Each row is a point. Before rounding, the points of a table are all equally far from one centre. They may lie mostly on one side of it. Write the centre, to within rounding.

Points:
[[-31  -5]
 [-40 -20]
 [-39 -17]
 [ -7   1]
 [-35 -10]
 [-38 -38]
 [-40 -22]
 [-30  -4]]
Centre: [-13 -26]

Points, 8 rows:
[[ 23  31 -15]
 [ 18  36  12]
 [-20  35  39]
 [ -4  48 -29]
 [ 20  38   0]
 [-13  44 -38]
 [ 12  42 -20]
 [ 21   0 -32]]
Centre: [-21   6  -4]

Points (13 x 6):
[[ 33  42  17 -40  19  18]
 [-40  19  -1 -11   3   4]
 [-18  28  -8 -20   5  34]
 [-17 -21  25 -35  -4  -8]
 [  9  49   1 -54 -78   4]
 [-36  29  24 -35 -23  26]
 [-20  47 -43 -25 -27 -10]
 [-26 -20  28 -13 -12 -16]
 [-19  19  39 -29  12  10]
 [ 35  40 -21  38 -16 -10]
 [-12  39 -27 -35   7 -30]
 [-41  24  24   1  -2 -20]
 [-38  39  25 -12   3 -15]]
Centre: [ 15  25   9 -15 -32  -9]

Points (15 x 9):
[[ 33 -11  20 -44 -21   0  44 -32  26]
 [ 70  -7 -10  18  25  -1  31  22 -22]
 [ 30  -3 -36  -7  22 -19  58  -7 -29]
 [ 45 -39   8 -15  -5 -19  58  25   7]
 [ 42  -5  11  -3 -31  13  49  22 -30]
 [  5 -54   3 -18 -31 -25  34   1 -30]
 [ 24  -3  12 -28   9 -19  43  27 -34]
 [ 31 -29  10 -24 -35 -15  63  -7 -26]
 [ 30 -13 -35  39  -6 -10 -16  26  -7]
 [ 35  -1 -38  46  16  13  19   8  -5]
 [ 57 -19 -21  21   4  20  12  20 -36]
 [ 16   7  12 -19   6  19  14  30 -32]
 [ 18  -7   2 -33 -25   6  50  -7 -41]
 [ 44   0 -45 -23   7 -33  23  21  11]
 [ 57  -4  15  -5  -5  13  66 -26 -20]]
Centre: [ 29 -11  -1   2  -6 -12  14 -14  -2]

Points (19 x 12):
[[-16 -10 -13  24 -23  55  22 -13  -8  -2  16  59]
 [-34 -24 -34  18 -41  23  16 -53  -4 -15 -18  35]
 [-28 -45  -5  12 -44  21  34 -22 -35  14 -12  36]
 [-22   9   4  39   8  12  -5 -24 -28 -19   7  81]
 [-33 -40  -3   4 -12  -3  32 -42  -3  26   0  27]
 [-25 -14   2  20  -5  -2  25 -50 -39  -8  17  52]
 [ 15  -6 -29  14 -24  -6  -3 -18 -37 -20  -8  59]
 [ -8  -5 -23  24 -39  -7  -4 -23 -24 -21  -7  73]
 [ 14  -7 -17   6  -4   6  16 -37 -16  -2  15  54]
 [-41 -26 -29  32 -48  18  20 -41 -30 -19   0  37]
 [ -2 -37 -30  28 -32  11 -15  -1 -15 -12  -5  63]
 [-13  -5  -4  22 -26  23  26 -38 -38 -17  -3  69]
 [ -2 -17   3  18 -10  -2  -6 -14 -29  -9  42  51]
 [ -9 -40 -27   1 -17  28  20 -16 -23   2 -16  59]
 [-22 -19 -39  23  -5  -2   4 -31 -11  11   8  69]
 [ -3 -13  -1  44 -18  18  19 -48   3  44  -5  27]
 [-17 -10 -26  25 -29   7  -7 -22 -34  10  11  76]
 [-37 -18 -48  22   2  17 -16 -49 -25 -29  -1  35]
 [ -9 -13 -34  41 -11  -5  18 -33   5   1   7  61]]
Centre: [-27   1  -3  26 -10  11  -2  -7 -18  -1 -15  16]

Points, 18 rows:
[[  5 -41 -38 -32  12 -29 -15  41  35 -21 -47   0   8  42]
 [-41 -50 -50 -29   9 -23   5  19  27  27 -57  -4   4  -3]
 [-12   0   0   0  -1 -18   6  23  42 -10 -31  -5  44  27]
 [-45 -13   7 -19  14   4 -36  36  54 -23   2   2  -7   9]
 [-29 -23 -44  -3 -35 -30 -11   3  40  14  -8 -13  17  -1]
 [-46 -38 -25  -6  16 -38  -6  21  35  16 -21  24  27  17]
 [-12 -56 -28 -34  -2 -20   6  39  47  -7 -36  17 -24 -15]
 [  0 -10  -8 -26  10 -12 -11  43  58  11 -32   2  29   2]
 [ 13 -37  21 -11 -21 -54  -3  22   4 -24 -33  -1 -10 -19]
 [-39 -37 -23 -39  -7 -18 -32  62  30  15 -44  10   8   8]
 [-25 -31   2 -16  -4 -27  17  41  49 -12 -29   4   8 -13]
 [-12 -27 -14  14  -7 -39  12  35  16  -3 -59 -14   3  48]
 [-40 -12 -27  -4 -23 -23 -16  49  54   6 -46  -5   3  21]
 [ -3 -32   5   0  -1 -60 -23  32  16 -15 -64 -13  -7 -13]
 [-39 -31 -11 -18   8 -24 -56  23  14 -20 -23 -40   8  45]
 [ -7 -10  -7 -21  -1 -24 -38  44  39  22 -37   1  29  52]
 [-17 -36 -17  -4   4 -56 -42  20  41  17 -23 -12  23  19]
 [ -3 -15 -34 -25  -1 -48 -25  58  38 -10 -27   2  -1  13]]
Centre: [-15 -12  -5 -27  -2 -11 -19  -5  10   5 -34   6 -20  17]

Points:
[[  6 -38 -43 -41 -16 -27  20 -32  49 -24   0  28   1 -25 -36  43  37   6
  -17 -19]
 [ 12 -36 -43 -15  27 -29  10 -50  27 -14 -12  -1 -10 -48 -25   8  21  31
  -13  -7]
 [ 23 -44 -34 -30 -22 -49   8 -37  36 -50 -21   9  14 -25 -29  -8  15  19
   -1  12]
 [-15 -12 -36 -32  -2 -47  15 -16  30 -38 -17  16   2 -61 -32  15  20  18
  -11 -19]
 [ 15 -17 -47 -33  18 -55  19 -18  44  -1   5  27   6 -50 -23  -3  14  14
    2 -15]
 [ 19 -20 -47  -6 -14 -22  30 -46  49 -34  -3  33 -17 -26 -20  15  14  10
  -32  -6]
 [ 21 -13 -41 -12  20 -35 -20  -2   9 -36  -6  23  15 -54 -30  25  14  13
  -36 -12]
 [ 18 -14 -29 -15 -13 -29  19 -36  37 -27 -33  26   2 -48 -44   8  27  -4
  -30 -30]
 [ -7 -32 -34 -32  13 -18  -1 -52  23 -11 -20  50 -25 -37  -8   1  20  23
    0 -31]
 [ 25 -31 -28 -30   8 -63   4 -50   8 -11  10  20 -37 -29 -12   3   8 -17
  -22  -7]
 [ 20 -31 -43 -24  24 -25  28 -42  25 -17  -3  29 -33 -33 -13   8 -15  18
  -15 -20]
 [ 27 -19 -17 -20  29 -18  18 -65   6 -33  -9  32   2 -31 -26  16  25  23
  -26   0]
 [ 20 -46 -45 -24  17 -23   1 -34  52 -43   7  -9 -17 -28 -40  23  22  10
    8  -6]
 [ 17   9 -54 -44  22 -18 -13 -67  30 -33  16   0   2 -50 -37  31   7  -6
    4 -11]
 [ -7 -27 -57 -38  11 -26  -1 -21  43 -23  11  42   1 -30 -13   9  41  26
  -14   4]
 [ 33 -20 -24 -28  -3 -29  11 -64  45  -5 -33   5   9 -39 -16  15  19  33
    4   5]
 [ 28 -15 -54  -6  25 -44  22 -38  33  -3  31  13  -4 -31 -22  15  30  25
    1 -35]
 [  3 -23 -40   0   9 -54  20 -40  26 -38  14 -26  -3 -35 -24  -9  36  -8
    0 -15]
 [ 37 -26 -51 -43   8 -39  -5 -38  30 -25   6  20   5 -56 -18  -1  15  25
  -18 -15]
 [ 23 -40 -52 -31  12 -33  -6 -48  55 -29  -9  12   3 -32 -34  -2  37  15
  -10 -16]
 [ 41 -21 -36 -10  -1 -53   4 -43  25 -17   1  17  26 -53 -35   8   9  16
   -4   4]
 [ 38 -15 -23 -17  29 -22   6 -43  36 -18   1   7 -10 -44 -23 -10   6  32
   -7  14]
 [ 19 -35 -48 -26   8 -39  39 -32  50 -26 -11   6   2 -16 -14 -14  22  37
    2 -14]
 [ 17 -10 -26 -29  15 -29 -30 -45  65 -29  20   9  10 -36 -10  31  27  30
   -7 -11]
 [  4 -11 -42 -36  -6 -22  18 -41  48 -39  13 -17 -18 -19 -28  -9  20  35
  -38 -18]
 [ 20 -12 -34 -32  15 -31   5 -47  37 -18 -20  29  17 -39 -60   0  30  19
  -11  -1]]
Centre: [ 12   3 -29 -25  -6 -19  -6 -25  10 -19  -3   6   3   3 -15  12  12   3
   5 -19]

Points, 30 rows:
[[ 32   2  -2  -1  23 -25  22  39 -16 -27 -30  41  44  12   4  28  41 -14
  -26 -28  -9   4  58  17]
 [  3   0 -14  -3  46   5  14  49   7 -17 -11   3  71  -6   4  34  35 -12
  -20 -20  10  12  56  -2]
 [ 14  18   6  -4  37 -17  15  49  11 -36 -22  -1  61  21  11  25  17 -32
  -12  -7  -7  -7  79  -2]
 [  3 -41  -5 -23  43  -6   9  48  13 -13 -19  19  35 -11   9  12  36 -27
  -37 -34  46  19  36  27]
 [ 28  -4 -16   6  37   0   7  49  12 -37  11  -7  55  28  -8  29  42  -4
  -41  14  12  10  66   3]
 [ 41   1 -10 -18  31 -14  10  37  12 -28 -23   3  62  18 -18  17  24 -36
  -21 -21  16  21  54  15]
 [ 14  15  17 -21  32 -24 -26  30  10 -36 -12  16  59   4  -4  36  45  -8
  -23  -4   6  21  71   6]
 [ 11  22 -35 -12  31   0   6  46   3  -3  -4   7  46  -1  -4  10   7 -42
  -41 -12  17   8  79  -6]
 [  7  29 -31   0  31  -3 -25  55  13  -5   7  18  43  -7  10  33   8 -16
  -17   3  38  13  64  16]
 [ 36  -8 -47  -7   8 -20  16  43  -6  -3 -17  24  47 -18  -3   4  38  14
  -36   5  39  15  76  -4]
 [  7  -3 -21  -8  33  12  11  33  18  -6   5  40  53  19  -5  21  27 -30
  -10 -21 -14  20  47   5]
 [ 27  -9 -19 -33  26  -8   7  23  17 -13  -8  -6  62 -13 -26  18  44  -1
   -3   1   6  13  51  31]
 [ 20   1 -35  13  25 -12   6  25  -6 -12 -10   5  35  12  17  42  29 -18
  -14 -18  14  22  63  30]
 [ -7 -10 -15  -8  43 -12   9  31   7 -14   7   1  54 -16   2  33  42 -29
   -5 -12   4  -8  81   7]
 [  9  -7 -20   1  41  13  17  46  -2   2   4   8  66 -15  38  29  21 -20
  -29  12   2 -13  56   4]
 [  1  -4 -25 -13  44  13  15  38  14 -12 -23  -7  72 -33  10  25  20  -2
  -10   4   4  -2  54  24]
 [ 28  16 -37 -25  29   1  13  55  16 -25   5   9  49   9   1  38  14 -13
  -34  -9   1  24  47  24]
 [  2  -2  -8   5  64  12   2  45  13 -26  17  21  53  -5  -2   7  47  -8
  -32  -2  13  -2  37  19]
 [ 34  -2   1 -34  21 -38  -3  30  -4  -7  -9   9  64  -7   7  35  25 -37
   -5 -25   8   1  51   0]
 [  9  -2  -4 -16  39  -7  16  39  19 -10 -48  -3  39 -11  12  23  38  -2
  -17 -27   0  32  66  18]
 [  4  10 -17  -8  55 -12  15  34  25  -9 -14  -5  48  10   6  16  59   8
  -30 -18  34 -19  66  -1]
 [ 20   4 -24  -7  43  -4   4  50  11 -34  -5   5  44  -7  -1  42  46 -14
  -27 -26   6  29  54   2]
 [ -6  -4  -2   4  50   6   1  42  21 -14 -18  32  57   4 -26  17  65 -15
  -37  13   4  -1  43   2]
 [ 18  -8   3 -26  30  24  13  52  27 -15 -20  -1  42 -11   0  30  60 -13
  -29 -12  12  -3  82   6]
 [ 19 -13 -11 -13  37  -4   4  61  -7 -23  -2  26  41 -18  10  -4  31 -36
  -21  15  14  18  66  34]
 [ 17 -10 -30 -11  21 -42   6  35   1  14 -29   7  37 -14  11  37  41  -9
  -27  21  12   2  67  41]
 [ 32 -19 -49  13  49   7   5  41  38   0 -24   4  45 -25   6  32  37  -6
  -43 -19   5  -4  63   3]
 [ -1   6 -29  -7  14  11 -13  34   5 -23   6   0  49 -15   9  67  39   6
  -29  14  21  16  58  -7]
 [ 18  -2   1 -17  30  -5 -19  15  -1  -5 -10  17  55 -24  -1  27  66  24
  -18  -3  21   2  17   8]
 [ 22 -21 -26 -28  31  10  11  42   4  -9 -19   7  42  -5 -25  41   6 -39
  -38 -21  19   9  73  21]]
Centre: [ 13 -18  -7 -12  13 -13  -4  27  26 -26 -20  19  11  -5   3  13   5  -1
 -27   9  12 -18  40  -9]

Points (27 x 24):
[[-34   1  62  -4  54  12 -54  13   2   0  31 -39   4  20  30  28  -2 -32
  -15 -15 -47  30  -5  15]
 [  3   4  70   0  56  -1 -52  -3  18 -13  13 -42  15   2  19  37  -2 -38
  -27  -3 -57  13  14  10]
 [  4  -2  42 -13  61   1 -49   0  25 -21  24 -16  27  30  25  19   8 -62
   -9  21 -41  43  12  24]
 [-34   0  50  -1  37   0 -45   0  14 -10  13  -3 -18   1  26  18 -15 -33
   -6  10 -20  15  45   5]
 [-11  18  47  26  46  27 -80  -5  -2   5   2   7  12   5  41  15  -3  -5
  -27  12 -52  46  21  14]
 [ 10 -38  28  29  32  -4 -41  15  32  15   8   2   7  -1  27  23 -13 -54
  -15  29  -6  42   9  24]
 [ -8 -10  57  28  58   8 -32  -4  13  11  57 -35  15  11 -15  17 -29 -33
  -27   1 -17  35  15 -17]
 [ -6  -9  24 -18  65  19 -29  23   6  -4   3  -2  25  18  29   2 -26 -46
    0  10 -33  26  29 -17]
 [-17  -7  41  13  35  19 -57  13 -15 -16  43 -40  -1  -9   3  17  21 -32
   -3  14 -43  50  17   3]
 [-23   2  46  17  59  16 -48  13 -18 -28  35 -18  25 -13  23   2 -36 -32
   -8  19 -19  44  13   8]
 [ -1  -1  49  -5  36 -23 -55 -15  28  12  34  -6  35   2  13   2 -28 -28
    8  -6 -41  29  47   3]
 [-23  18  61 -12  49  22 -56 -16  15 -15  30 -40  19   0  25  26 -23 -31
  -20  -9 -19  43   5   7]
 [-29 -11  58  17  56   9 -52 -24  -5 -32  26  -4   7  33  13  33   1  -7
   -1  17 -19  19  16  18]
 [ 18 -19  31  11  29  14 -29 -13   1 -23  45 -26  26   4   7  39 -11 -33
   -4  31 -36  47  25  23]
 [-18 -20  39   3  61  19 -52   1  -9 -20  26 -13  22  31 -21  39 -10 -10
  -16  -1 -39  34   2   2]
 [-20   0  66  16  35  -5 -34  -2  10 -52  20 -28   3  13  25  -2  -6 -29
  -21   2 -38  34  15   8]
 [-20 -24  44   6  29   5 -45  17   2 -37  31 -11   3   5  40  11 -17 -45
   -6  -5 -44  22   3  18]
 [ -8  14  62 -21  42  13 -28   8   6 -45  36 -10  42  -5   6  -2  -7  -6
  -30  18 -30  16  29  20]
 [ -7  -4  25  18  47  17 -27 -17  24 -12  43   7   8  -4   7  19 -11 -66
  -21  23 -28  42  12  21]
 [ -3 -23  62   5  19 -17 -30   9 -17 -11   5 -16  -2  21  40  36   8 -31
   -9  35 -42  29  19  29]
 [  4 -10  45   9  54 -25 -57  23   8 -34   6 -22  35   1  35   5 -18 -25
   15  -2 -36  38  19   8]
 [ -8 -16  58  19  66  23 -65   6 -18 -24  28 -18   3   7  33  23   3 -21
  -12   2 -50  27 -17  25]
 [-18 -26  52  -6  45  14 -37   2  -2   2  28   8  29  -6  16  14  -9 -39
  -16 -18 -38  37  21  -1]
 [-10 -20  33  16  42  -4 -49 -10  12   4  19 -21  10   9  36  38   2 -53
  -30   0 -19  60   8  16]
 [ -2 -15  64  17  55  18 -69 -21  -1  -8  32  10  16  -5  33  27   8 -20
   -8   0 -55  32  10   4]
 [ -5 -20  38 -21  56  18 -23 -10  20 -14  29 -12   0  18  27  13 -16 -37
  -23   1 -41  15  30   6]
 [ -5  -3  39  12  56  10 -40  32 -21   7  37 -34   4  18  25  18  -1 -48
  -14   2 -40  12  33  27]]
Centre: [ 18  24  28   6  25  -9 -39   4   2  11  27  -7  15  12  16   4   2  -8
 -12  19 -14  10 -23  -5]

Points:
[[  8  21   9 -14   1  -9  29  12  37 -52 -23 -11 -16 -13  31  10 -13 -14
   -7 -44 -22   5 -43 -14]
 [-45   1  14  17  40 -27  50  -1   6 -56 -37  19 -15  13  -4  13  26  12
  -18 -15 -20  -9  -6 -10]
 [-19 -32  25 -40   2  20  24   7 -15 -46   0  35  26 -15  43  33 -18  10
  -30 -38  -6  -5 -25 -23]
 [-28 -61 -15   9  34  14  49   6  34 -25  -6  20 -41   1  37   8  11   5
  -34 -31  -7  -3  11 -32]
 [-36 -37  -4 -40  17  -1   4   8  29 -48 -50   7  22  29  24   1   1  -5
  -27 -33 -47  32 -16  32]
 [-25 -36 -28  17  23   6  29 -11  24 -60 -32  13 -35  -5  30  47  10  18
  -40 -26 -24  -5 -16 -44]
 [ -2 -46  36 -26   5 -16  43  29  31 -27 -18  24  -8   2  48   9  -2  -8
   -8 -37 -13 -27 -10 -29]
 [-50 -21 -34 -50  -3  11   4   2  17 -37 -42   8 -13  13  20  51 -13  -1
   -6 -29 -10  12 -23 -19]
 [ -6 -18  10  17 -32  16  32 -38 -10  -6 -35  -2 -20  -5  23  18  58 -26
  -48 -35 -21 -17  29 -37]
 [ -6  -9 -13 -39   1 -19  21  -4  15 -32 -26  34 -40  13  64  14 -23   2
  -19 -57  -8   9  -2 -13]
 [-33 -12  33 -24  18  -9  24  -3   9 -45 -31  27 -41   2  27   8  21  -3
  -49 -43   0  -7 -14  -1]
 [-38 -12  41  -2  41  -5  29  16  27  -8 -44 -24 -10   5  42  32 -31  36
  -39 -34 -44 -23 -20 -24]
 [-49 -46  21   4  -2  25   0 -20  24 -13 -19 -19  -9 -20  16  35 -25  18
  -40 -58 -26   2 -25 -26]
 [-47 -24 -29  15  31 -43  -4   3  -5 -30 -61  33 -31 -38  43  20   7  12
  -43 -37 -15  -4 -26   5]
 [ -5 -32  13  29 -11  51  32   2  12 -53  -4 -12  10  11  38  -3 -19  14
  -13 -38 -44  29  18 -34]
 [-19 -69  17  -8  -5  16  27 -23  -1 -48 -18  39 -20  13  48  13 -28   8
  -14 -25 -32  -2  -7  -8]
 [-18 -22  45  -5  22  -8  -2   1   2 -28 -49 -21   5 -39  59  19   1   1
  -12 -30 -10  29  -9 -30]
 [-25 -28  11 -23  -1  51  32  14  25 -28   7  20 -10 -26  33   0  -1  -5
  -67 -50 -23  16 -21   9]
 [-23 -42  12  20  29 -12  33   1  29 -37 -36  27 -40  -7  -5  10  11   7
  -50 -25 -13  21 -26 -26]
 [-28   1 -12 -38  19   1  40  -5  12 -25 -56  19 -15  14  38  18 -20  33
  -25 -54 -61 -19 -45 -24]
 [  0   0  -3  -3  38  -9  18 -23  17 -43   8  10 -28  27  45 -17   6   7
    7 -39 -25  -2  -2 -19]
 [-12 -32  12  34  -6  -9  45  -3  29 -49 -61   9 -33  21  13  19 -23   5
  -12 -55 -21  10   3 -14]
 [-33 -31 -14 -10  -7  18  27  25  15 -19 -36  11   3  -5  64 -24  40  23
  -41 -62 -57 -23 -11 -57]
 [-53 -44  22  22  25  -6  24  25  -8 -13 -29  21  -3 -37  48  28 -23  -5
  -49 -61 -18 -33  -4 -29]
 [-44  -6   3 -23   3   1  45  21  34 -57 -39  38 -27 -10  27   3 -16  26
  -43 -37 -46 -30 -19  14]
 [-53   5  37 -17  -1  16  44 -17  17 -11 -36  18 -28 -38  52  -2   1  12
  -44 -15   2 -22 -30 -31]
 [-36 -11 -13   0   3  35 -24  27  24 -46  -5  47  22  23  82  -6   6  23
  -57 -34 -34  22   4 -15]
 [-43  -4   3  -2  20 -40  47 -19  29 -20 -55   0 -10  -9  62 -14 -23   4
  -29 -40  -2  14 -28  -8]
 [  5 -28  21  -7 -19 -18  20 -41   6 -29  -2   2  -7 -27  16  11   0  33
  -14   2  -3  25 -29  -4]
 [-27 -20  12  -1 -25 -26  28 -22   9  -2 -28   6 -20 -26  37 -18  15   1
   -5 -30 -53 -12 -54  24]]
Centre: [ -7  -6 -17  13   1  16   6   6   8   4 -43  16  18  -1  26   1  -3  10
 -31 -11 -19 -15   3  -3]
